Every row gives one point. The points of each table are mixes of a few directions, plus a little noise. Count the directions of each table, and those that both share. Where both have some left over, give the other angles between the two spaces (their principal angles), to ten degrees, smallest first.

First (4 x 2)
[[ 39  -5]
 [  8  -1]
 [-60   8]
 [ 13  -2]]
Second (7 x 2)
[[ 21  -3]
 [ -1  -1]
 [-19   4]
 [ 55  -8]
 [-57   9]
 [-33   5]
 [ 33  -5]]
Directions: first 1, second 1, shared 1

First (8 x 6)
[[ -3   0   1   1  -4  -1]
 [-40  -5  15  19 -58 -21]
 [-19  -3   7   9 -28  -9]
 [ 37   4 -14 -17  53  19]
 [-12  -1   4   6 -17  -6]
 [  2   0  -1  -1   3   1]
 [ 12   1  -5  -6  18   6]
 [ 23   3  -8 -10  33  11]]
Second (6 x 6)
[[  7   1  -3  -3  10   3]
 [ 19   2  -7 -10  28  10]
 [-16  -2   6   8 -24  -8]
 [  6   1  -2  -3   8   3]
 [-42  -5  15  19 -60 -22]
 [ 26   4 -10 -12  37  14]]
Directions: first 1, second 1, shared 1

First (9 x 9)
[[ 55 -10 -10   5  10  26  26 -14  -5]
 [-27   3  16   9 -19 -17 -50  14   9]
 [-30   2  -9 -11  25 -23  60  -2  -9]
 [ 39   2 -17 -18   9  44  29 -21  -6]
 [ 31   1  -1  -4 -12  34 -28  -8   3]
 [-45   4   9   4  -1 -35  -4  15   1]
 [ 30  -1  -7  -6  -1  28   3 -11  -2]
 [-28  -5   9  21   4 -45   5  19   2]
 [-26   6  10   3 -16  -9 -39   9   6]]
Second (10 x 9)
[[ 37  -7 -36  -2   3  15 -12 -17   1]
 [ -5  -1   2 -21  32   0 -23  37 -16]
 [ 45 -17  10  24  21  -6  15  19 -11]
 [-17  11  30  -5 -10  30 -36   5  -9]
 [-20   7 -16   2 -18  19 -49 -26  -2]
 [-20  -7 -30  -6  24 -42   9  16  -1]
 [  4   1  10   5 -10  -5  30  -6   9]
 [-18  20  19 -54   0  32  -5  19   3]
 [-17  -4  21  42 -19 -27  20 -15   4]
 [ 10  -2  -9  16 -25 -17  51 -32  23]]
Directions: first 3, second 5, shared 2; angles 40

First (8 x 12)
[[  0  -6 -10  21  32  -3  14 -16 -14   8  -6  43]
 [ 26 -33  15 -10 -12  10 -10  11  11  -9 -29   6]
 [-20  26 -18  15  18 -13  10  -6 -12   7  17  11]
 [-17  23  -4  -7 -10  -3   0  -1   1   2  24 -30]
 [ -4  31 -16  -2 -31 -27 -26  60   9 -24 -23  -8]
 [ -7  15   7 -20 -29   1 -12  12  12  -7  16 -47]
 [ 20 -41  23 -10   5  26   7 -26   4   7  -4   0]
 [  2 -16   2  12  28  10  17 -32 -11  14   6  25]]
Second (8 x 12)
[[-30   9   4   3  -1 -21 -38  28  -2 -21  40  15]
 [ 23 -11   3  -7  -9  11  13  -3   6   5 -34  -9]
 [ 11  21 -10 -13 -30  -1   7  18  11  -1 -30 -40]
 [  0  16 -13   5   9   4  27 -22  -7  16  -4  -8]
 [ 20 -28  17 -11  -1  20   7 -17   5   6  -9  -5]
 [ 19 -16 -10  19  10 -16 -12  32  -3 -15 -48  59]
 [-24  18   4  -8  -1   4   2 -20  -3   8  47 -31]
 [-18  -6   6   8  21  -1  -4 -17 -10   3  36  19]]
Directions: first 3, second 4, shared 3
